Rows are points. Each copy is the shape, with its points in the same order, stretched, turned, moved and blurred by noise. Is it also mirrored, or only turned?

Shape (8 x 3):
0.04  0.22  0.28
0.05  -0.22  0.17
-0.06  -0.29  -0.01
0.09  -0.33  0.09
-0.39  0.48  -0.10
0.07  0.25  -0.62
-0.35  0.38  0.12
-0.33  0.19  -0.02
Copy 1 (8 x 3):
-0.05  -0.25  0.06
-0.24  -0.13  -0.09
-0.21  0.01  -0.19
-0.30  0.03  -0.09
0.41  -0.30  -0.26
0.45  0.28  -0.12
0.21  -0.34  -0.21
0.15  -0.21  -0.27
Copy 1 is: mirrored
Copy 2 (8 x 3):
-0.04  -0.15  0.30
-0.12  0.32  0.25
-0.19  0.37  0.00
-0.07  0.44  0.15
-0.40  -0.44  -0.11
-0.07  -0.06  -0.74
-0.40  -0.34  0.13
-0.40  -0.07  -0.02
Copy 2 is: mirrored
Copy 3:
-0.16  -0.23  0.26
-0.22  0.12  0.04
-0.19  0.13  -0.12
-0.17  0.22  0.05
-0.08  -0.60  -0.12
0.68  -0.09  -0.19
-0.22  -0.54  0.02
-0.18  -0.39  -0.14
Copy 3 is: mirrored

Shape, 10 rows:
0.04  0.02  0.17  0.18  0.07  -0.05
0.20  0.41  -0.02  0.27  0.14  0.15
0.19  0.08  -0.06  0.10  0.53  0.04
0.09  0.24  -0.36  0.15  0.27  -0.06
-0.01  0.43  -0.01  0.10  -0.18  0.28
0.02  -0.27  -0.15  0.24  0.38  -0.08
0.13  -0.38  -0.07  -0.52  0.01  0.40
0.08  -0.20  0.11  0.58  0.42  0.07
0.48  0.40  -0.42  0.26  0.05  0.02
0.12  -0.41  0.31  -0.52  -0.06  0.15
Copy 1, 10 rows:
0.07  0.03  -0.06  0.04  0.11  -0.09
-0.06  0.31  -0.25  0.00  -0.24  -0.04
0.36  0.16  -0.33  0.04  -0.07  0.11
0.12  -0.09  -0.45  0.02  -0.31  -0.01
-0.33  0.13  0.03  -0.19  -0.25  -0.04
0.40  -0.25  -0.20  0.28  0.04  0.08
0.38  -0.25  0.46  -0.37  -0.28  0.42
0.27  0.05  -0.17  0.54  0.21  0.07
0.23  0.20  -0.33  0.11  -0.58  -0.28
0.32  -0.18  0.44  -0.46  0.05  0.23
Copy 1 is: only turned
Copy 2:
-0.08  0.10  -0.02  -0.11  0.02  -0.15
0.18  0.00  -0.05  -0.16  0.29  -0.22
0.19  0.22  0.09  -0.12  0.36  0.18
0.21  0.07  -0.32  -0.01  0.26  0.12
0.15  -0.26  -0.22  -0.39  0.15  -0.11
-0.15  0.19  0.08  0.15  0.24  0.16
0.29  -0.25  0.23  -0.34  -0.07  0.72
-0.30  0.15  0.32  0.11  0.45  -0.16
0.56  -0.12  -0.30  0.09  0.17  -0.05
0.07  0.06  0.21  -0.42  -0.30  0.46
Copy 2 is: mirrored
Copy 3, 10 rows:
-0.02  0.20  0.02  0.14  0.18  0.03
0.23  0.28  -0.45  0.20  -0.06  0.04
0.06  -0.22  -0.42  0.26  0.03  -0.03
0.07  0.06  -0.45  -0.04  -0.14  -0.32
0.27  0.43  -0.19  -0.02  -0.23  0.19
-0.29  -0.11  -0.16  0.23  0.00  -0.26
0.33  -0.37  0.44  0.26  -0.41  0.26
-0.35  0.07  -0.35  0.52  0.13  -0.04
0.44  0.25  -0.56  0.23  -0.15  -0.36
0.28  -0.32  0.71  0.20  -0.01  0.35
Copy 3 is: only turned
Copy 4 (10 x 6):
0.09  0.09  -0.11  0.10  0.14  -0.12
0.34  0.24  -0.40  0.32  0.18  -0.03
0.44  -0.21  -0.19  0.45  0.21  0.08
0.20  -0.01  -0.53  0.27  0.29  0.19
0.21  0.47  -0.33  0.14  0.01  0.08
0.04  -0.28  -0.13  0.45  0.24  0.08
0.28  -0.17  0.64  0.24  -0.09  0.38
0.10  -0.13  -0.16  0.67  0.25  -0.20
0.35  0.29  -0.54  0.31  0.50  0.25
0.20  -0.11  0.84  -0.05  -0.15  0.10
Copy 4 is: mirrored

Shape:
-0.11  0.09  0.08  -0.41  -0.21  0.30  0.20  -0.45
0.11  0.08  -0.39  0.17  -0.14  0.09  0.33  -0.19
-0.28  -0.27  0.34  0.34  -0.31  0.07  0.35  -0.02
-0.09  0.13  -0.33  -0.38  -0.11  -0.18  -0.06  0.10
-0.52  -0.09  -0.33  -0.27  0.08  0.12  -0.10  0.35
-0.02  -0.02  0.44  -0.08  0.28  0.39  -0.21  -0.26
0.13  0.14  -0.15  0.14  -0.02  -0.33  0.25  0.29
0.05  0.21  -0.20  -0.18  -0.13  -0.18  0.40  0.02
0.23  0.16  0.45  0.24  0.02  -0.08  -0.30  -0.25
0.10  -0.34  0.29  -0.36  0.05  -0.37  0.12  0.11
-0.46  0.15  -0.06  -0.01  -0.16  0.15  0.25  0.33
-0.10  -0.43  -0.10  0.16  0.19  -0.30  -0.38  -0.35
0.23  -0.47  -0.30  -0.34  -0.56  0.27  0.22  0.34
Copy 1:
-0.23  0.34  -0.21  -0.09  -0.28  0.69  0.03  -0.07
-0.36  -0.05  -0.15  -0.07  0.34  0.33  -0.17  0.06
-0.24  0.29  0.04  0.61  0.09  0.06  0.41  0.08
0.12  0.04  -0.23  -0.44  -0.01  0.03  0.14  0.16
-0.18  0.09  0.26  -0.37  -0.06  -0.38  0.15  0.03
0.16  0.03  0.16  0.20  -0.48  0.28  -0.23  -0.31
0.21  -0.01  -0.11  -0.10  0.40  -0.12  0.10  0.39
-0.01  0.25  -0.20  -0.23  0.28  0.24  0.06  0.34
0.48  -0.25  -0.24  0.42  -0.40  0.15  -0.13  0.06
0.60  0.45  -0.11  0.04  0.04  -0.01  0.49  -0.26
-0.28  0.17  0.26  -0.12  0.11  -0.09  0.18  0.48
0.19  -0.04  -0.32  0.32  -0.29  -0.39  -0.07  -0.62
-0.17  -0.05  0.18  -0.38  0.46  0.53  0.96  -0.26
Copy 1 is: only turned
Copy 2 (13 x 8):
0.05  0.11  -0.20  -0.60  -0.11  0.06  0.13  -0.05
0.22  0.46  0.02  0.10  0.09  0.05  0.19  0.37
-0.29  -0.11  0.27  0.16  0.00  0.02  0.39  0.12
0.27  -0.06  -0.20  -0.28  0.08  -0.31  -0.31  0.27
0.10  -0.54  -0.39  -0.34  0.12  -0.15  -0.38  0.48
-0.16  -0.04  -0.44  -0.23  0.18  0.28  -0.12  -0.37
0.03  0.16  0.02  0.37  0.22  -0.45  0.03  0.28
0.12  0.23  -0.05  -0.06  0.12  -0.44  0.16  0.30
-0.19  0.29  0.04  0.15  0.12  0.09  -0.22  -0.40
0.22  -0.29  0.01  0.03  0.23  -0.40  0.07  -0.26
-0.27  -0.25  -0.23  -0.13  -0.04  -0.29  -0.04  0.51
0.31  -0.10  0.21  -0.13  0.44  0.32  -0.34  -0.10
0.58  -0.15  -0.09  0.30  -0.39  -0.07  0.23  0.23
Copy 2 is: mirrored
Copy 3, 13 rows:
0.11  -0.39  -0.33  -0.12  0.11  -0.19  0.70  0.30
0.14  0.34  -0.36  -0.01  0.32  -0.37  0.34  -0.06
-0.42  0.02  0.32  0.41  -0.20  -0.05  0.48  0.05
0.02  -0.03  -0.06  -0.37  0.44  -0.30  -0.25  0.13
-0.37  -0.05  -0.11  -0.36  0.36  0.15  -0.35  -0.19
0.30  -0.32  -0.06  -0.16  -0.28  0.45  0.50  0.02
-0.01  0.55  0.25  -0.20  0.18  -0.28  -0.15  0.09
-0.06  0.27  -0.03  -0.28  0.28  -0.45  0.20  0.23
0.56  -0.05  0.37  0.19  -0.08  0.20  0.25  0.12
-0.09  -0.11  0.47  -0.28  -0.44  -0.40  -0.02  0.05
-0.45  0.16  0.02  -0.13  0.30  0.15  0.02  0.19
0.27  -0.14  0.29  -0.04  0.10  -0.28  0.02  -0.67
-0.31  -0.08  -0.58  0.23  -0.34  -0.40  -0.31  0.16
Copy 3 is: mirrored
Copy 4:
0.16  0.04  -0.32  -0.20  0.60  0.30  -0.03  0.04
0.16  0.08  -0.45  0.16  0.02  -0.18  0.24  -0.02
-0.04  0.15  0.12  0.02  0.08  0.09  0.29  -0.45
0.20  -0.38  -0.11  -0.12  0.00  0.00  0.05  0.26
-0.31  -0.48  -0.14  -0.20  -0.09  0.03  0.20  0.13
-0.17  -0.04  0.03  0.03  0.64  0.01  -0.30  -0.08
0.25  -0.35  0.00  0.16  -0.08  -0.26  0.31  -0.08
0.35  -0.28  -0.24  -0.03  0.17  -0.03  0.27  -0.01
0.15  0.12  0.30  0.16  0.36  -0.27  -0.20  -0.01
0.39  -0.46  0.23  -0.08  0.10  0.24  -0.39  -0.41
-0.21  -0.28  -0.11  -0.08  0.15  0.00  0.63  0.03
0.09  0.03  0.13  -0.14  -0.28  -0.29  -0.61  -0.22
0.19  -0.18  -0.20  0.35  -0.25  0.65  0.00  -0.07
Copy 4 is: only turned

Shape (13 x 9):
-0.42  -0.37  0.21  0.19  -0.15  0.37  0.09  -0.17  -0.39
0.04  0.34  0.24  0.30  -0.26  0.02  0.25  0.05  -0.34
-0.29  -0.16  0.01  0.21  0.06  0.00  0.12  -0.22  -0.21
-0.42  -0.14  0.21  0.32  0.20  -0.17  0.13  0.08  0.33
-0.07  0.09  -0.06  0.32  -0.16  0.17  -0.23  0.10  0.14
-0.27  -0.05  -0.22  -0.39  -0.03  0.16  0.06  -0.24  0.19
0.12  -0.35  0.18  -0.42  -0.29  -0.38  -0.31  -0.19  -0.36
0.01  0.04  -0.09  -0.13  0.17  -0.38  -0.44  -0.26  0.16
0.19  0.26  0.15  -0.27  -0.16  -0.06  -0.48  -0.41  -0.22
0.26  -0.26  -0.19  0.06  -0.02  0.30  0.04  0.04  0.31
0.25  0.27  -0.05  -0.03  0.21  -0.01  -0.46  -0.06  -0.11
-0.36  0.12  0.09  -0.36  0.18  -0.09  -0.19  0.11  -0.02
0.14  0.25  0.26  -0.45  0.13  -0.14  -0.11  -0.28  0.29
Copy 1 (13 x 9):
-0.61  -0.38  -0.25  -0.15  -0.12  -0.62  0.67  0.04  0.09
0.00  -0.06  -0.34  -0.04  -0.78  -0.17  0.17  0.20  0.01
-0.33  -0.23  -0.26  -0.08  -0.08  -0.47  0.12  -0.02  0.13
-0.32  -0.28  -0.08  -0.09  0.21  -0.39  -0.26  0.25  -0.13
-0.35  -0.05  0.26  -0.12  -0.10  -0.22  0.09  0.25  0.09
-0.29  -0.21  -0.01  0.17  0.13  0.28  0.28  -0.42  -0.02
0.15  0.00  0.08  -0.43  0.09  -0.36  0.41  -0.60  -0.39
-0.17  0.20  0.38  -0.08  0.14  -0.21  -0.29  -0.46  -0.13
-0.18  0.27  0.41  0.08  -0.40  -0.19  0.27  -0.57  -0.16
0.18  -0.07  0.12  0.15  0.44  -0.06  0.44  0.15  0.18
-0.26  0.55  0.29  0.16  -0.19  -0.14  0.13  -0.15  0.06
-0.50  0.18  0.06  -0.08  0.00  0.12  0.06  -0.39  -0.37
0.03  0.13  0.29  0.38  -0.03  0.19  0.02  -0.51  -0.37
Copy 1 is: mirrored
Copy 2, 13 rows:
-0.08  -0.47  -0.76  -0.17  -0.63  0.03  -0.07  -0.07  0.24
0.26  0.12  -0.70  0.23  -0.07  -0.15  0.29  -0.26  0.38
-0.01  -0.38  -0.38  -0.23  -0.28  -0.14  0.06  0.05  0.24
-0.12  -0.19  -0.10  -0.46  -0.31  0.06  -0.03  0.13  0.86
0.04  -0.12  -0.05  -0.22  -0.14  0.38  -0.31  -0.05  0.35
-0.44  -0.43  -0.06  -0.26  0.08  -0.14  -0.25  -0.29  -0.01
-0.01  -0.32  0.25  0.63  -0.28  -0.28  0.09  -0.08  0.09
0.07  -0.30  0.61  -0.04  0.03  -0.19  -0.15  0.09  0.20
0.24  -0.16  0.22  0.19  -0.11  -0.29  -0.06  -0.36  -0.06
-0.13  -0.16  0.26  -0.15  0.07  0.45  -0.04  -0.13  -0.14
0.15  0.10  0.27  -0.04  0.05  -0.08  -0.10  -0.01  -0.16
-0.31  0.04  -0.14  -0.13  -0.15  -0.37  -0.18  -0.03  0.34
-0.07  -0.05  0.46  -0.17  0.10  -0.29  0.15  -0.39  0.14
Copy 2 is: mirrored
Copy 3, 13 rows:
-0.44  -0.14  0.03  -0.59  -0.39  -0.25  -0.03  -0.19  -0.15
0.14  0.24  0.32  -0.38  -0.03  -0.05  0.23  -0.02  -0.14
-0.33  -0.04  -0.12  -0.26  -0.29  -0.08  0.26  -0.17  -0.15
-0.58  0.04  -0.06  0.19  0.23  -0.39  0.44  -0.25  -0.03
-0.05  -0.34  0.23  0.12  0.12  -0.26  0.14  -0.38  0.05
-0.24  0.02  -0.11  0.24  -0.48  -0.07  0.10  -0.13  0.31
0.00  0.34  -0.64  -0.33  -0.31  0.27  -0.22  -0.40  0.12
-0.14  0.04  -0.28  0.40  -0.01  0.27  0.15  -0.62  0.06
0.12  0.13  0.02  0.00  -0.30  0.49  -0.10  -0.66  0.14
-0.05  -0.43  -0.09  0.01  -0.18  0.02  0.21  0.15  0.37
0.11  -0.09  0.09  0.18  0.11  0.46  -0.03  -0.32  0.05
-0.36  0.27  -0.09  0.29  -0.04  -0.01  -0.13  -0.29  0.06
-0.20  0.35  -0.08  0.30  -0.07  0.41  0.15  -0.30  0.51
Copy 3 is: only turned
Copy 4 (13 x 9):
-0.56  -0.47  -0.18  0.27  -0.20  0.40  0.31  -0.38  -0.06
0.07  -0.35  -0.31  -0.12  0.16  -0.29  0.36  -0.39  -0.23
-0.24  -0.40  -0.14  0.20  0.04  0.19  0.00  -0.24  0.22
0.15  -0.40  0.06  0.65  -0.14  -0.10  -0.32  -0.52  0.34
0.15  -0.25  -0.09  -0.09  -0.29  0.04  -0.32  -0.53  -0.11
-0.23  0.33  -0.12  0.12  -0.09  0.29  -0.35  -0.12  0.33
-0.27  0.11  -0.25  -0.09  -0.63  -0.16  0.37  0.51  0.12
-0.08  -0.03  0.04  -0.20  -0.33  -0.19  -0.49  0.10  0.60
-0.39  0.09  -0.20  -0.76  -0.40  -0.34  0.03  0.04  0.36
0.29  0.06  0.33  0.11  -0.23  0.52  -0.05  -0.37  0.04
-0.10  -0.15  0.20  -0.61  -0.17  -0.25  -0.34  -0.18  0.15
-0.37  0.04  -0.06  0.09  -0.23  -0.35  -0.46  -0.07  0.11
-0.08  0.34  0.16  -0.17  -0.26  -0.44  -0.15  -0.15  0.59
Copy 4 is: only turned

Shape:
-0.17  -0.11  -0.15  0.15  -0.34  0.23  0.08  -0.07  -0.30  0.08  0.24  0.17
-0.41  0.11  0.05  0.12  0.16  0.09  0.28  -0.03  -0.28  -0.13  -0.11  0.20
0.10  -0.27  0.06  0.23  -0.02  0.06  0.01  0.12  0.34  0.20  0.08  0.05
0.05  -0.28  -0.27  0.13  0.03  0.24  -0.23  0.26  -0.13  -0.45  -0.12  -0.07
-0.09  0.01  0.63  0.10  -0.28  0.36  0.32  0.01  -0.24  0.05  -0.09  0.00
0.05  -0.16  -0.06  -0.13  -0.09  0.39  0.17  -0.06  -0.34  0.14  -0.28  0.00
0.17  -0.31  -0.22  -0.05  -0.22  0.35  0.18  -0.10  -0.06  -0.28  0.08  0.11
0.17  -0.29  0.07  -0.08  0.06  -0.34  0.24  -0.20  -0.17  -0.33  -0.81  0.03
-0.62  -0.08  -0.27  0.08  0.07  0.23  0.08  -0.48  -0.25  -0.17  0.08  0.01
0.08  0.64  -0.10  0.05  -0.07  -0.79  0.12  -0.20  -0.02  0.06  -0.02  0.18
0.10  0.01  -0.10  0.10  0.18  0.08  -0.03  -0.05  -0.03  0.05  0.26  -0.22
0.09  -0.04  -0.01  -0.20  -0.04  -0.08  -0.06  0.25  -0.06  0.16  -0.06  0.08
0.12  -0.17  0.43  -0.34  0.05  0.30  0.31  0.11  0.30  -0.04  0.31  0.02
0.04  -0.20  -0.18  0.13  -0.15  0.36  -0.94  -0.04  -0.16  -0.08  0.16  0.01
-0.05  -0.23  0.15  -0.04  -0.03  -1.39  -0.34  0.13  -0.19  0.01  -0.23  0.04
-0.08  -0.22  -0.29  -0.10  -0.20  0.03  -0.30  0.15  0.20  -0.26  -0.14  -0.45
-0.24  -0.10  -0.04  -0.10  -0.06  0.35  0.09  -0.03  0.10  -0.16  -0.20  0.19
Copy 1, 17 rows:
-0.12  -0.28  -0.12  0.43  -0.10  0.05  0.24  -0.06  -0.04  0.00  -0.08  0.16
-0.07  0.11  0.13  0.35  0.31  -0.24  0.46  0.03  -0.06  0.08  -0.08  -0.07
0.24  -0.33  0.41  -0.06  -0.06  0.22  0.01  0.05  -0.04  -0.45  0.39  0.26
0.17  -0.08  -0.33  0.16  -0.09  -0.22  -0.05  0.58  -0.19  -0.26  0.19  0.26
-0.24  0.25  0.28  0.02  -0.07  0.31  0.48  0.12  -0.03  -0.12  -0.08  0.27
0.03  0.17  -0.32  -0.08  0.09  -0.04  0.25  0.06  -0.02  -0.22  -0.31  0.35
-0.07  -0.04  -0.40  0.10  0.00  -0.02  0.16  0.01  -0.14  -0.38  0.26  0.26
-0.40  0.42  -0.11  -0.48  0.58  -0.59  0.03  0.27  0.06  -0.25  -0.01  -0.05
-0.24  -0.07  -0.16  0.58  0.33  -0.23  0.39  0.06  -0.12  -0.13  -0.36  -0.44
-0.06  0.03  0.49  -0.21  0.06  -0.50  -0.08  -0.75  -0.19  0.46  0.36  -0.30
0.25  -0.25  0.15  -0.07  -0.13  0.01  0.09  -0.13  -0.44  -0.02  0.14  -0.03
0.28  0.00  -0.05  -0.22  0.01  0.02  -0.05  -0.03  0.04  0.03  0.10  0.14
0.31  0.18  0.10  -0.26  -0.05  0.49  0.30  -0.12  -0.16  -0.31  0.51  0.07
0.06  -0.19  -0.29  0.42  -0.41  0.20  -0.53  0.52  -0.29  -0.17  -0.07  0.14
-0.30  -0.18  0.28  -0.55  0.59  -0.46  -0.55  0.29  0.14  0.77  0.22  -0.60
0.16  -0.21  -0.21  -0.17  -0.38  -0.16  -0.10  0.40  0.20  -0.33  0.08  -0.21
0.08  0.20  -0.12  0.25  0.06  -0.05  0.26  0.18  0.17  -0.41  0.01  0.07
Copy 1 is: only turned
Copy 2 (17 x 12):
0.00  0.23  0.13  0.49  -0.14  -0.29  -0.18  -0.15  0.33  -0.31  -0.01  0.05
-0.15  0.08  0.29  -0.09  -0.07  0.07  0.28  -0.09  0.30  -0.24  -0.31  -0.05
0.28  0.05  0.17  0.21  0.40  0.10  -0.21  -0.26  0.21  -0.03  0.13  0.16
0.29  0.12  -0.01  0.46  0.33  -0.04  0.07  0.07  -0.24  0.01  -0.46  -0.22
0.03  -0.23  0.25  0.05  0.26  -0.30  0.08  0.24  0.29  -0.60  0.36  0.34
0.03  -0.20  -0.18  0.15  0.09  -0.10  0.07  0.34  0.28  -0.18  0.10  -0.12
0.15  -0.09  0.04  0.59  0.09  0.18  -0.16  0.06  -0.19  -0.16  0.15  -0.33
0.21  -0.41  0.13  -0.46  0.09  -0.11  0.57  -0.07  -0.25  0.21  0.00  -0.66
-0.48  0.57  0.17  0.36  0.01  0.11  0.09  -0.21  0.22  0.02  -0.20  -0.38
0.27  0.34  0.50  -0.44  -0.97  -0.31  0.09  -0.27  -0.07  0.39  -0.32  -0.07
0.07  0.39  0.06  0.37  -0.05  0.16  0.17  0.07  -0.06  0.15  -0.13  0.28
0.09  -0.02  -0.19  -0.08  -0.09  -0.18  -0.06  -0.13  0.08  -0.05  -0.24  0.14
-0.05  -0.21  -0.14  0.06  0.30  0.51  -0.28  0.10  -0.31  -0.43  0.36  0.37
0.04  0.29  -0.11  1.07  0.25  -0.56  -0.36  -0.13  -0.01  0.48  -0.34  0.03
0.20  0.23  -0.05  -0.57  -0.36  -0.83  0.59  -0.99  -0.48  0.33  -0.58  0.09
0.20  0.44  -0.24  0.15  0.42  -0.17  -0.08  0.18  -0.26  0.14  -0.28  -0.29
-0.02  -0.08  0.07  0.07  0.25  0.13  -0.27  0.03  0.17  -0.14  -0.09  -0.31
Copy 2 is: only turned

Shape (15 x 12):
-0.32  0.02  -0.10  -0.52  -0.03  0.05  0.20  -0.32  -0.25  0.17  -0.25  -0.17
0.04  0.27  -0.38  -0.29  -0.09  0.04  -0.10  -0.25  -0.24  0.06  -0.21  -0.49
-0.19  -0.09  0.03  0.35  0.29  0.18  -0.02  0.27  0.41  -0.29  0.20  -0.10
-0.13  0.10  0.37  0.14  -0.02  0.22  -0.04  -0.07  0.26  -0.48  0.02  -0.10
-0.11  0.07  -0.19  -0.38  0.32  -0.23  -0.21  -0.58  -0.11  0.16  -0.30  -0.20
0.32  -0.53  -0.17  -0.07  -0.26  -0.39  0.01  -0.12  0.39  -0.28  0.01  0.13
0.16  0.15  0.00  -0.41  0.24  0.05  -0.17  -0.32  -0.14  0.26  -0.47  0.08
0.20  0.06  0.22  -0.03  0.60  0.27  0.27  0.25  0.02  -0.56  0.08  0.07
-0.01  0.14  0.29  -0.03  0.15  0.25  0.19  0.30  0.57  -0.14  -0.03  -0.46
0.03  0.10  -0.40  -0.14  -0.08  0.01  0.17  -0.47  0.07  0.31  -0.25  0.09
0.15  -0.06  -0.05  -0.34  0.07  0.22  -0.20  -0.46  -0.34  0.42  -0.06  -0.13
-0.17  -0.13  -0.13  -0.09  0.01  0.07  0.02  -0.13  -0.28  0.24  -0.60  -0.39
0.23  -0.12  -0.13  0.00  -0.32  -0.52  -0.25  0.17  0.27  -0.23  0.08  0.58
-0.25  -0.08  0.12  -0.22  0.33  0.36  0.04  0.43  0.36  -0.29  0.13  -0.20
0.23  -0.17  0.08  0.10  -0.13  -0.72  0.10  0.04  0.13  -0.04  0.25  0.27
Copy 1, 15 rows:
-0.22  -0.30  0.37  -0.31  -0.03  0.64  -0.08  -0.11  -0.20  -0.21  -0.04  0.23
-0.07  -0.13  0.39  -0.48  0.12  0.20  0.13  0.11  -0.10  -0.33  0.04  -0.20
-0.32  0.14  -0.38  -0.03  -0.07  -0.28  -0.04  0.05  0.08  0.20  -0.20  -0.22
-0.22  0.09  -0.64  -0.07  -0.05  0.00  0.23  -0.04  -0.28  -0.10  0.03  -0.03
-0.21  0.30  0.45  -0.40  0.05  0.48  -0.24  -0.24  -0.20  -0.40  -0.16  -0.15
-0.27  0.19  -0.17  0.02  0.35  -0.38  -0.43  0.22  0.11  -0.36  0.73  -0.17
0.14  0.20  0.27  -0.33  0.08  0.20  -0.28  -0.35  -0.43  -0.27  -0.19  0.18
-0.20  0.24  -0.30  0.19  0.30  -0.22  0.15  -0.38  -0.41  0.41  -0.26  0.01
-0.07  -0.22  -0.52  -0.19  0.32  -0.08  0.15  0.16  0.14  -0.19  -0.30  -0.18
-0.11  0.16  0.24  -0.68  -0.06  0.28  -0.33  -0.13  -0.03  -0.13  0.21  0.21
0.02  -0.21  0.50  -0.35  -0.06  0.30  -0.06  -0.56  -0.21  -0.30  0.11  -0.02
0.30  -0.23  0.26  -0.23  -0.04  0.51  -0.17  0.13  -0.11  -0.20  0.13  -0.11
-0.15  0.51  -0.07  0.12  -0.01  -0.75  -0.42  0.19  -0.10  -0.26  0.17  0.39
-0.43  -0.32  -0.26  0.08  0.19  -0.19  -0.01  0.09  -0.08  0.12  -0.43  -0.15
-0.06  0.48  0.07  0.17  0.04  -0.31  -0.16  -0.12  0.23  -0.31  0.12  0.35
Copy 1 is: mirrored
Copy 2:
0.22  -0.38  -0.49  0.01  -0.05  -0.20  0.36  0.30  0.17  0.43  0.20  0.09
0.30  -0.37  -0.57  -0.06  -0.16  -0.26  0.08  -0.10  -0.03  0.50  -0.02  -0.36
-0.18  0.19  0.04  0.08  0.02  0.45  -0.25  -0.32  -0.01  -0.48  0.02  0.16
0.05  0.28  0.20  0.22  -0.25  0.27  0.08  -0.14  0.14  -0.26  0.07  -0.11
0.28  -0.45  -0.29  0.21  0.25  -0.20  0.29  -0.06  0.45  0.28  -0.32  -0.06
0.41  0.36  0.01  0.22  0.33  -0.15  -0.20  -0.14  -0.39  -0.73  0.03  0.14
0.05  -0.37  -0.16  0.25  0.30  -0.09  0.33  0.27  0.14  0.28  -0.25  -0.34
-0.37  0.39  0.07  0.67  0.08  0.19  -0.34  0.32  0.29  -0.16  -0.06  -0.34
-0.21  -0.09  -0.12  0.02  -0.23  0.28  -0.07  -0.12  0.01  -0.48  0.44  -0.25
0.34  -0.12  -0.45  -0.21  0.28  -0.01  0.14  0.30  -0.03  0.06  -0.21  -0.11
0.39  -0.32  -0.25  0.07  0.35  0.03  0.02  -0.01  0.07  0.78  0.01  -0.33
0.25  -0.67  -0.25  -0.04  -0.19  -0.15  0.09  0.25  -0.03  0.37  0.02  0.05
0.04  0.47  0.32  0.06  0.31  -0.25  0.30  -0.26  -0.43  -0.78  -0.20  0.21
-0.37  0.01  -0.29  0.27  -0.06  0.37  -0.06  -0.22  -0.10  -0.31  0.40  0.08
0.15  0.34  0.52  -0.08  0.29  -0.38  0.09  -0.14  0.11  -0.57  -0.03  0.20
Copy 2 is: only turned
